Each row is a point. Any point is a mix of the corners, with weights that add up to 1. It lies inside the corners' shape when no weight is negative. Say inside or outside, and name the corners with a negative weight.

Corners:
(1): -.39 .54 .38
(2): -.20 -.78 -.60
(3): .49 -.13 -.09
(4): .23 -.25 .25
Points:
-.22 .65 .59 => outside (2)
-.01 .18 .06 => outside (4)
-.29 .21 .15 => inside
.22 .08 .30 => outside (2)
.36 -.08 -.05 => inside
.30 -.66 -.44 => outside (1)

Corners:
(1): .03 -.13 -.25 -.38 .01 -.44 .16 -.42 .01
(2): .23 -.07 .49 .30 -.22 .42 .31 -.94 -.08
(3): -.42 .52 .49 .08 .29 .16 -.24 -.08 -.19
(4): -.13 -.18 .52 .36 -.74 .20 -.05 -.47 .20
(5): .00 -.46 .18 .11 .19 -.10 .26 .04 .33
(6): .65 -.37 -.28 -.38 -.29 .61 -.01 .13 -.18
(7): -.39 .38 .10 .37 .38 .09 -.67 -.22 -.08
(8): .00 -.53 -.16 .14 .07 -.11 .04 -.09 -.40
(9): -.63 -.21 -.07 .12 .05 .41 -.19 -.45 -.07
(10): .28 .07 -.42 .06 .31 -.02 .47 .37 .08
Points:
-.04 -.29 .12 .12 .13 -.01 .12 -.06 .15 => inside
.00 -.11 -.02 .02 .20 .13 .01 -.05 -.04 => outside (4)
-.34 .06 .48 .41 .17 .14 -.03 -.28 .08 => outside (1, 6)
-.02 .07 -.08 .09 .13 .12 -.02 -.09 -.08 => outside (5)
-.04 -.32 -.02 .14 .01 .00 -.02 -.15 -.20 => inside

Corners:
(1): .03 -.21 .11 .06 .24 .27 -.17 -.07 .11 -.13 -.03 .16 -.45 .05 .01 .02 .08 .10
(2): -.22 -.24 .01 -.14 .03 .24 -.15 -.02 -.02 -.18 .23 .01 -.03 .16 -.04 .26 .20 -.14
(3): .08 -.13 -.13 -.13 .20 -.13 -.09 -.07 .18 -.18 .10 .00 .11 -.02 -.13 .03 .03 .03
(4): -.06 .15 .17 .26 -.04 .22 -.10 -.22 .18 -.19 -.03 .12 .02 .11 .49 .23 .09 -.31
(5): .11 -.25 -.08 -.04 .23 .12 -.30 .08 .07 -.01 .17 .12 .12 -.01 .03 .01 .18 .11
(6): -.06 .20 -.07 -.02 .03 .07 -.24 .08 .02 -.07 .19 -.06 -.12 .20 -.09 .08 .19 .08
(7): -.03 -.12 -.04 -.16 .24 .01 .08 -.20 -.04 -.10 .15 -.03 .02 .12 -.05 -.31 .29 -.10
(8): -.09 .11 .02 .55 -.22 .02 .14 -.33 -.09 -.23 -.03 -.59 .18 .11 -.09 .16 .26 -.02
(9): -.10 .18 .07 -.02 -.25 .28 -.29 -.09 -.12 .11 .13 -.07 .09 .31 .16 -.25 -.65 .03
(10): .08 .12 .45 -.12 .24 .16 -.20 -.30 .16 -.10 .19 -.03 .06 .07 .00 -.32 .03 -.07
(11): -.06 -.14 .07 -.07 .24 .33 .94 -.16 -.12 -.11 -.68 -.25 .03 -.11 -.06 .30 .35 -.03
(12): -.07 -.15 -.04 .34 .34 -.08 .07 .01 -.10 -.11 .11 -.08 .05 .02 -.13 .13 .13 .01
(13): .12 -.23 -.11 -.05 .30 -.11 -.20 -.01 -.20 -.14 .18 -.14 -.01 .03 .05 .14 .21 .08
(14): -.16 -.12 .09 -.13 -.14 .08 .37 .04 -.06 -.23 .00 -.11 .03 .11 .04 .07 .21 .11
(15): .00 -.10 .25 .11 .03 .01 .20 -.05 -.13 -.20 -.67 -.05 -.11 .16 -.11 .07 .02 -.05
(16): -.43 .10 -.11 -.13 .20 -.07 -.10 -.08 .03 -.31 .16 .01 .13 -.22 .10 .13 .28 -.09
(17): .10 .00 -.08 -.08 .09 -.04 -.29 -.02 -.02 -.19 .12 .18 -.03 -.28 .05 .07 .26 -.43
(18): -.06 -.07 .01 -.12 .25 -.05 -.16 .09 .04 .39 .10 -.34 -.04 .19 .18 -.32 -.13 .11
(19): -.19 -.16 .05 -.12 -.37 .11 -.12 -.19 -.23 .02 .16 .19 -.01 .20 -.07 .24 .11 .07
Points:
-.05 .00 .04 .01 -.01 .06 -.29 -.03 -.04 -.09 .11 -.02 -.04 .04 .11 .09 .10 -.08 => outside (3, 7, 11, 12)
-.10 .12 -.02 -.05 -.07 .14 -.10 -.10 -.02 -.01 .09 -.21 .18 .05 .09 .17 .07 -.06 => outside (1, 7, 12, 14, 15)
-.07 -.02 .08 .04 .02 .12 -.05 -.11 -.04 -.11 -.02 -.04 -.01 .05 .08 .07 -.03 -.07 => outside (5, 6, 7)
-.12 .03 .01 .00 .06 .00 -.33 -.12 -.01 -.13 .18 .01 -.03 .09 .01 .00 .02 -.11 => outside (5, 11, 14)
-.04 -.09 .08 -.07 .26 .11 .06 -.02 .01 -.07 -.05 -.08 .02 .09 .08 -.11 -.06 .04 => outside (6, 8, 17, 19)
-.08 -.04 -.02 .02 .01 .08 -.05 -.05 -.05 -.07 .05 -.07 .00 .11 .04 .05 .06 -.01 => outside (10)
-.08 .06 .06 .04 .14 .06 .06 -.08 .05 -.09 -.06 -.13 .03 .02 .08 -.05 .08 -.03 => outside (2, 13, 19)

Corners:
(1): -.01 -.58 -.59 .23 -.04 -.01 -.27 -.40 .70 -.31 -.17 .31 -.17 .04 .24 .30 -.37 -.10 -.30 -.25
(2): -.57 -.46 -.32 -.04 -.27 .05 .21 .25 .17 .34 -.60 -.16 .00 .25 .05 -.06 .13 .43 .00 -.04
(3): .27 .05 -.32 .42 .14 .66 .61 .63 -.32 .46 -.38 -.61 .20 .05 -.28 .60 -.76 -.06 .38 -.07
(4): -.44 .20 -.14 -.42 -.01 -.17 .15 .10 -.25 .83 -.35 -.65 -.27 .15 -.42 .57 .01 .30 -.45 -.25
(5): -.29 -.38 .35 .09 .34 .16 -.02 -.04 -.35 .30 -.44 -.01 .03 .32 -.15 -.41 -.11 -.03 .06 -.24
(6): .03 -.21 -.28 .77 -.54 -.94 .62 .14 .44 .44 .05 -.25 .16 -.33 .00 -.11 -.76 .15 .62 -.08
(7): .09 -.31 .13 .77 .28 -.53 .27 .28 .23 .02 .06 -.44 .33 -.31 .35 -.60 -.12 .55 -.27 .17
(8): -.16 -.43 -.27 -.31 .32 .42 .27 -.42 -.07 .13 .17 .26 .15 .19 -.13 .01 .07 -.47 .02 .09
(9): -.03 .05 -.30 .28 -.36 .50 -.09 -.10 .14 -.46 .29 .11 -.11 .30 -.61 -.39 -.02 .37 -.13 -.15
(10): .08 .28 .37 -.11 -.33 .39 .53 .62 -.08 -.13 .30 .00 .06 .31 -.57 .63 .34 .33 .08 -.28
(11): .36 .29 .47 -.23 .04 .17 -.04 .21 -.57 .01 -.37 .24 .52 .29 .07 -.12 -.20 -.16 .68 .50
(12): .06 .23 .90 -.55 -.36 -.50 -.40 -.04 -.64 -.45 .39 .66 -.59 -.20 -.93 .26 .76 -.36 .78 .51
(13): -.57 -.88 -.45 -.06 .28 -.19 -.21 -.15 .78 -.37 -.20 -.27 .61 .42 .76 .63 -.12 -.42 -.64 .35
(14): .28 -.57 -.13 .07 -.18 .15 -.09 -.30 -.50 -.39 -.56 .24 .40 .50 .11 -.33 .31 -.20 .31 -.28
(15): -.71 -.46 -.60 .12 -.28 -.12 .65 -.28 .91 -.05 -.64 .35 .00 -.11 -.43 .62 -.36 -.34 -.27 .19
(16): .07 .10 .73 .21 .25 .36 -.33 -.49 -.43 -.48 -.19 .23 -.15 -.10 -.25 -.55 .12 .58 .73 .23
(17): -.06 .39 -.10 .37 .15 -.12 -.03 .47 -.31 .31 -.07 .29 .17 -.09 -.37 .35 .06 .04 -.08 -.19
(18): -.84 .57 .07 .47 .51 .46 .91 .27 -.43 .14 .19 -.63 .01 -.53 .42 -.45 -.34 -.38 .27 .07
(19): -.37 -.57 .41 -.37 -.12 .16 .05 .03 -.48 .20 .19 .29 .32 -.10 .02 .62 -.07 -.37 -.31 .05
(20): -.26 .01 -.41 .80 .20 .36 .66 -.25 .74 .24 -.45 -.58 .16 .32 .45 .14 -.54 .35 -.38 .54
(21): -.31 .19 .69 .03 -.42 .33 -.31 -.44 -.22 .56 .17 -.14 -.28 -.42 -.64 -.39 .51 .38 -.31 -.44
Points:
-.03 -.02 .34 .14 .10 -.03 .05 -.01 -.17 -.20 .14 .24 -.02 -.07 -.08 -.16 .00 .10 .34 .27 => outside (3, 4, 13, 14, 15, 21)
-.17 -.18 .06 -.01 -.14 -.08 .09 .01 -.04 .06 -.03 .10 .05 .04 -.19 .02 .06 -.04 .05 -.05 => outside (3, 16, 20)
-.06 -.15 .04 .17 -.02 .15 .30 .08 -.06 -.08 -.10 .06 .12 .08 -.08 -.07 -.17 .01 .22 .08 => outside (4, 13, 17, 21)
-.46 -.34 -.33 .14 -.11 .14 .20 -.27 .38 .19 -.07 -.05 .05 .12 -.03 .18 -.09 -.09 -.55 -.33 => outside (2, 3, 7, 11, 12, 16)
